Every row gives one point. Each copy is the shape, with its points in the same order, stretched, turned, moved and blurred by noise. Is it also mirrored, or only turned?
In the rows, 128 means zero.

Shape, 7 rows:
[[116 106 148]
 [ 92 100 139]
 [117 121 188]
 [110  73 146]
 [131 178  98]
 [120 167  89]
 [179 108 114]]
Copy 1:
[[108 126 131]
 [119 128 155]
 [ 72 142 123]
 [106  98 146]
 [168 177 108]
 [175 171 121]
 [138 105  79]]
Copy 1 is: mirrored
Copy 2:
[[140 142 126]
 [145 154  98]
 [138 173 143]
 [167 144 116]
 [ 49 114 115]
 [ 68 117 107]
 [125  82 156]]
Copy 2 is: mirrored
Copy 3:
[[151 108 147]
 [174 122 137]
 [136 104 187]
 [182  88 133]
 [ 95 167 101]
 [113 164 100]
 [101  75  95]]
Copy 3 is: mirrored
Copy 4 (7 x 3):
[[123  93 144]
 [102  87 132]
 [110 108 184]
 [124  62 141]
 [133 167  94]
 [127 156  82]
 [188 108 116]]
Copy 4 is: only turned

Shape (11 x 6):
[[ 68 160 103 124 134 148]
 [141 168 114 121 132 112]
 [133 158 139 135 156  62]
 [111 169 140 163 144  97]
 [131 174 146  97 107  79]
 [127 166 133 110 120 111]
 [124 169 136 129 132 154]
 [125  42 208 109  97 136]
 [104 126 161 126  82 129]
 [101 180 130 104 154 146]
 [119  92 102 106  74  99]]
Copy 1 (11 x 6):
[[120 154 128  83  87  84]
 [146 187 110 136 126 110]
 [119 178 114 178 161  78]
 [137 153 131 157 118  66]
 [113 211 130 174 119 122]
 [131 190 134 139 113 121]
 [163 165 145 116 109 110]
 [ 87  83 181 171 126 196]
 [107 143 157 154  80 134]
 [137 184 153  89 121  94]
 [ 87 157  71 153  97 178]]
Copy 1 is: mirrored
Copy 2 (11 x 6):
[[ 85 147 100 123 150 175]
 [127 168 115 135 124 115]
 [100 147 132 140 127  67]
 [ 83 156 130 163 133 109]
 [108 184 139 101  91  99]
 [122 163 129 113 114 128]
 [123 161 135 131 141 156]
 [116  82 235 106  63 147]
 [ 96 137 158 127  81 156]
 [115 165 125 105 177 156]
 [101 104 110 114  44 143]]
Copy 2 is: only turned
Copy 3 (11 x 6):
[[102 175 136 113 117 154]
 [165 161 121 126 116 114]
 [177 149 140 110 153  80]
 [146 157 148 144 155 101]
 [174 148 157  98 100  76]
 [154 161 137 112 107 113]
 [155 156 141 139 109 154]
 [129  20 159  99 117 152]
 [122 102 158 129 100 122]
 [158 174 145 101 131 153]
 [103 103 105  94  75  84]]
Copy 3 is: only turned
Copy 4:
[[ 83 165 130  93 168 140]
 [117 135 141 158 139 129]
 [126 122 162 152 140  73]
 [118 163 173 125 135  93]
 [ 81 104 161 168 108 110]
 [100 121 152 148 129 129]
 [113 144 166 127 149 157]
 [145  28 158  62  81 145]
 [100 111 150  94  89 142]
 [ 87 137 164 129 179 144]
 [110  87  77 114  91 119]]
Copy 4 is: mirrored

Shape, 15 rows:
[[156 208 114 110 107 142 114 130 152]
 [151 140 164 102  67 141  83 126 149]
 [121 121 164 158 173 157 151 114 116]
 [119 139 153 101 126 140 124 109 146]
 [122 167 157  89 115 133  48  91 129]
 [ 73  93 120 168 144 144 134 133 154]
 [162 159 103 116 105 122 110 166 126]
 [157 160 120  85 136 101  96 156 131]
 [142 178  80 154 112 108 131 166 120]
 [156 157  76 124 107  98 160 122  94]
 [ 85  70 148 149 175 134 151 102 178]
 [110  91 160 183 186 117 162  76 182]
 [134 146 156 165 133 120  93  79 138]
 [132  98 188 111 144 117 106 148 152]
 [181 147  80 114 114 152  89 136 130]]
Copy 1:
[[157 203 113 132 137 150  97  96 141]
 [135 143 159 107 118 168  53 111 118]
 [124 116 161 141 151 151 183 138 108]
 [110 137 140 106 154 144 117 114 125]
 [115 162 154 110 195 162  53  92 112]
 [ 79  86 119 182 133 135 147 144 136]
 [157 175 102 144 123 124  88 145 107]
 [151 170 109 120 170 110  79 143 119]
 [142 197  96 193 111 102 116 140 118]
 [138 183 104 153 100  63 137 108  87]
 [ 82  50 134 136 156 122 170 133 156]
 [107  64 171 159 155 105 190 114 166]
 [129 136 178 163 163 130 111  96 118]
 [131  92 158 101 161 139 101 172 131]
 [174 157  85 146 139 131  86 104  95]]
Copy 1 is: only turned
Copy 2 (15 x 9):
[[146 195 125 126 107 135  87 121 163]
 [139 135 152  94  50 140  61 105 129]
 [130 123 126 128 154 143 156 103  76]
 [110 142 143  93 107 123 116 103 122]
 [128 138 166  84 113 100  38  73 121]
 [ 59  99 109 153 135 145 123 112 108]
 [144 147 156 146 106 139  90 153 163]
 [137 141 171 112 122 100  88 155 161]
 [131 167 146 203 122 135 108 148 159]
 [152 145 177 188 115 125 148 114 184]
 [ 69  81  93 110 138 115 165 103  99]
 [105  90  65 131 133  94 178  94  91]
 [148 119 111 140 112 101  88  70 100]
 [117  95 147  82  98 111 109 152  91]
 [160 125 137 134 122 161  77 122 188]]
Copy 2 is: mirrored
Copy 3, 15 rows:
[[134 189  90  74 116  90 138  90 116]
 [130 125 133  69  56 114 101  85 146]
 [ 99 103 143 148 165 143 135  95 131]
 [ 91 134 141  95 117 141 103  84 140]
 [103 116 118  48 105 102  62  39 109]
 [ 60  84  97 153 137 145 126 127 159]
 [151 159 103  93 103 109 106 135 110]
 [133 167 127  67 128 104  80 132 106]
 [137 171  74 131 122  89 125 148  93]
 [134 210 105 155 112 128 102 128  86]
 [ 48  98 128 156 163 170 106 110 191]
 [ 55 126 135 183 175 136 118  86 202]
 [103 127 119 128 123  88  89  46 150]
 [ 98 104 174  89 127 128  82 123 167]
 [180 158  78  90 111 130  99 105 124]]
Copy 3 is: mirrored
Copy 4:
[[169 139 108 118 117 150 144  84 164]
 [154 118 154 117  66 157  84  88 131]
 [107 144 166 109 145 186 152 146 111]
 [122 134 149  85 111 155 129 102 127]
 [128 155 130  98 124 153  62  63 120]
 [ 66  89 156 125 149 168 125 136 154]
 [175 109 110 130 117 123 117 121 139]
 [164 130 121  93 125 104 107 120 134]
 [154 108  97 156 151 117 143 122 153]
 [145 114  77 134 126 119 157 126 113]
 [ 49 118 165  81 124 173 137 154 151]
 [ 38 167 158 101 120 177 155 177 152]
 [ 99 178 131 140 122 174  95 118 134]
 [123 126 187  89  98 135 100 144 129]
 [173 107  82 117 124 169  92 126 153]]
Copy 4 is: mirrored

Shape, 14 rows:
[[ 91 134 111 111 147 180  84 152  86 133 195]
 [134 136 144 111 144 101 121 128 168 103 123]
 [ 67 109 158 176 108 109 157 159  93 116 133]
 [105 133 149  64 126  77 109  89 161 169 118]
 [119 167  74 108 165 126 124 166  79 150 178]
 [146 133 132  69 144  97 120  77 131 152  83]
 [145 104 152 161 104 109 157 114  95 115 173]
 [139 116 145 155 125 156 101 212  82 151 156]
 [110  88 121 138 126 119 103 162  81 110 124]
 [120  90 161 214 153 117 109 121 123 141 139]
 [128 172 144 101 128 123 117  82 141 156 103]
 [106 112  84 156  77 106 130 156 108 138 163]
 [111 113  87  91 149 142 154 178  96 163 190]
 [128 121 122  86 123 128 143  85 172 146  70]]
Copy 1, 14 rows:
[[105 137 112 177 175 114 126  74  64 138 185]
 [129 122 153 134 149  95 115 134 166  96 132]
 [ 59 169 160 156 107 119 172 161 115 125 155]
 [135 104 159  74 133  61  87 145 134 141 140]
 [142 180 107 133 179 108 115 130  58  93 180]
 [163 112 151  91 136  78 100 129 126 127  81]
 [119 155 204 174 116 169 146 151  95 117 148]
 [117 127  91 215 113 141 143 136  86 126 168]
 [ 81 119 125 173 139 125 139 140  87 108 116]
 [110 159 173 218 143 124 136 171 128 173 127]
 [148 153 148 108 119  84  88 114 142 147 112]
 [ 78 157 134 138 131 174 111 173  84 115 158]
 [139 139 103 115 177 137 162 137  64 110 198]
 [149 114 132  79 139 113 125 131 167 140  80]]
Copy 1 is: mirrored
Copy 2 (14 x 11):
[[125 131 108 131 164 184  77 165 145 110 167]
 [111 161 109 143 139  97 138 109 137 121  92]
 [ 93 127 175 143 140  99 147 156  85  94 184]
 [ 78 148  95 135 100 121 147 113 118 195  91]
 [128 142  76 117 179 134 111 186 171 145 183]
 [122 136  91  84 114 109 146  88 125 191  90]
 [136 132 113 163 146 106 149 105  87 103 185]
 [177 134 147 136 171 151 109 198  91 116 148]
 [132 120 137 117 133  97  86 157  96 115 146]
 [133 109 195 194 178 107 123 106 113 126 143]
 [121 155 118 113 110 139 162  98 156 173 113]
 [131 110 107 164 104  99 127 192 122 118 182]
 [111 101  67 128 185 148 129 199 115 125 159]
 [109 107 108  98  97 112 173  99 132 155  65]]
Copy 2 is: mirrored
Copy 3:
[[132  94 106  71 125 137  81 145  63 151 164]
 [114 145 145 108 144  98 130 140 178 132 142]
 [144  77 185 156 125  81  89  64 103 142 112]
 [ 74 109 153  77  90  94 173 138 178 164 116]
 [168 113  65  99 133 112 131 151  78 162 131]
 [ 90 131 140  89 123 136 192 153 166 130  87]
 [130 111 179 161 145 105 163 102  81 152 152]
 [189  97 172 137 124 118  77 167  77 156 141]
 [140  85 155 135 137 102 101 149  93 100 112]
 [ 86 110 186 180 166 130  85 123 106 171 122]
 [105 150 138  89  98 147 165 113 154 155 104]
 [154  80 121 179  91 101 132 117  99 132 156]
 [174  56  97 105 143 116 133 148  97 169 165]
 [105 111 139 111 113 158 172 122 203 117 112]]
Copy 3 is: mirrored

Shape, 17 rows:
[[159 194 133 174 170 162 148 114 158 164  97 121]
 [155 126 128 125 153 133 134  87 160 194 104 133]
 [ 70 120 115  81  94 143 178 113 154  86 155 112]
 [169 154 123 148 115 128 152 109 203 148 108 110]
 [148 185 151 100 136 124 111 139 155 172  97 117]
 [138 178  94 127 156 125 121 117 166 135  85 113]
 [101 118 122  87 113 162 142 142 139 100 175  99]
 [ 75 141 112  86  80 137 112 101 115 104 143 120]
 [209 139 130 133 162 152 118 106 141 129  92 111]
 [101 109 128 131 127  82 125 135 107 118 144  93]
 [149 148 114 126  99 107 140 140  87 150 151 139]
 [ 65 132  98 104  96 165 129 106 162  68 131 158]
 [ 97 113  64 110  78 164 129 125 165 113 159  85]
 [ 92 112 134 131  76 182 140 113 119  98  92  85]
 [ 71 159 117  99  82 160 131  56 149  69 162  93]
 [168 126 155 126 100  81 126 152 112 130 123 124]
 [157 159 152 166 150 141  92 120 184 164 123 134]]
Copy 1 (17 x 12):
[[169 207 138 170 144 136 115 137 127 148  45 108]
 [175 166 108 145 116 118 117 125 112 189  99 111]
 [130 143 146  66 119 175 149  74 147 131 142 177]
 [162 166 112 153  85 159 120 104 170 168  82 109]
 [153 164 167 131 103 140  82 154 116 172 107  74]
 [147 183 103  99 144 155 102 135 128 139  75  91]
 [137 131 141 103 143 168 150 113 135 114 162 141]
 [129 119 139  64 100 164 105 105  92 117 162 150]
 [210 145 113 143 151 140  93 125 118 135  64  70]
 [103 114 109  96 129  89 128 121 122  91 152 113]
 [129 100 119 125  98 122 134 166 110 121 110 150]
 [151 131 121  63 135 193  94  83 141 129 120 193]
 [120 128  95 115 107 201 153 108 127 120 156 148]
 [133  96 146 125 133 181 112  60  93 105 116 143]
 [162 174 130  54  98 182 118  77 104 103 144 159]
 [129  76 134 129  94  98  97 139 147 115 107  98]
 [165 194 114 177 122 128  73 148 152 150 106 102]]
Copy 1 is: only turned
Copy 2:
[[135 190  97 102 145 101  98  98 150 203 132 100]
 [116 131 112  77 107 113 108  82 144 173 106  67]
 [108 110 110 133 118 144 179 109 150 112 203 113]
 [135 162 102  88  92  69 131 106 173 170 156 112]
 [ 87 181 109  59 109 104 140 102 118 168 128 138]
 [107 159  77 106 137  72 105  85 139 145 135 132]
 [119 121 112  92 134 152 162 133 136 104 203 125]
 [ 85 125 136 120 110 134 129  99  99  97 194 125]
 [160 176  96  78 127  86 121 110 108 134 115  93]
 [105 101 127 134 109 105 141 176 103 128 134 128]
 [134 120 107 112  79 125 129 137  79 182 148 149]
 [123 134 140 145 133 147 130  71 153  84 192 140]
 [108 113  88  97 103 121 111 113 160  81 223 118]
 [100 179 110 145  87 155 139 138 124  84 156  81]
 [ 97 142 144 128 139 110 129  87 119  88 245  94]
 [136 138 128 106  67  98 165 170  91 157 113 156]
 [130 174 151  71 128  94  93 113 160 168 135 124]]
Copy 2 is: only turned
Copy 3 (17 x 12):
[[205 189 121 152 138 127 114 127 113 121  97 124]
 [194 138 162 141 140 131 113  80 152 116 125 120]
 [ 93 144 115  88 123 145 190 124 187 112 157 190]
 [193 184 133 123  96  97 127 108 163 113 123 118]
 [130 183 148 114 163 121 104 116 133 122 133  82]
 [169 161 127  94 158  91 124 111 132 106  90 117]
 [101 124  91  88 124 158 146 145 169 127 169 160]
 [ 53 122 130  82 118 152 134  99 160 108 119 164]
 [212 125 130 118 118 121 111 105  92  97 140 103]
 [ 83  98 117 120 127 116 159 119 152 133 130 102]
 [ 94 137 153 128 107 124 112 112 104 180 139 139]
 [ 95 127 142  78 115 132 149 146 178  75 115 208]
 [120 122  91  54  84 141 134 123 194 134 109 165]
 [116 123 126  80  74 186 189 128 146  99 107 131]
 [ 79 144  80  94 102 158 144  81 180  69 116 193]
 [ 99 129 163 129 100 104 132 124 115 144 163  84]
 [170 154 132 152 119 114  71 135 156  97 112 100]]
Copy 3 is: only turned
Copy 4 (17 x 12):
[[106 155  94  99 148 196 210 125 148  94 109  89]
 [111 129  98  82 151 152 161  92 119 125 102  96]
 [104 172 151 168  97 101 120  64 154 113 123 212]
 [157 145  96 130 119 153 181  90 161  87 110  96]
 [ 97 182 115  93 111 147 134 128 129  88 125  59]
 [104 178  88 133 157 131 169 129 128  72 112 111]
 [ 88 156 152 153 112 111 100  68 176 142 157 161]
 [ 78 150 142 174  93 106  99 100  93 126 142 173]
 [140 125 122 109 190 176 149 107 120  87 141  93]
 [112 110 145 128 107  70 148 133 137 124 175 150]
 [144 151 121 112 101 150 142 149  98 162 176 146]
 [ 72 138 114 201 114 134  91 107 151  93 125 219]
 [115 156 118 215 120  94 120  71 164 163 126 150]
 [ 92 119 195 180 125 133 123 120 140 131  95 162]
 [ 64 138 145 231  88 113 139  43 112  87 133 187]
 [166 120 156  91 106 127 117 137 121 111 173 119]
 [110 106  79 116 123 179 155 119 172  94 137  63]]
Copy 4 is: mirrored
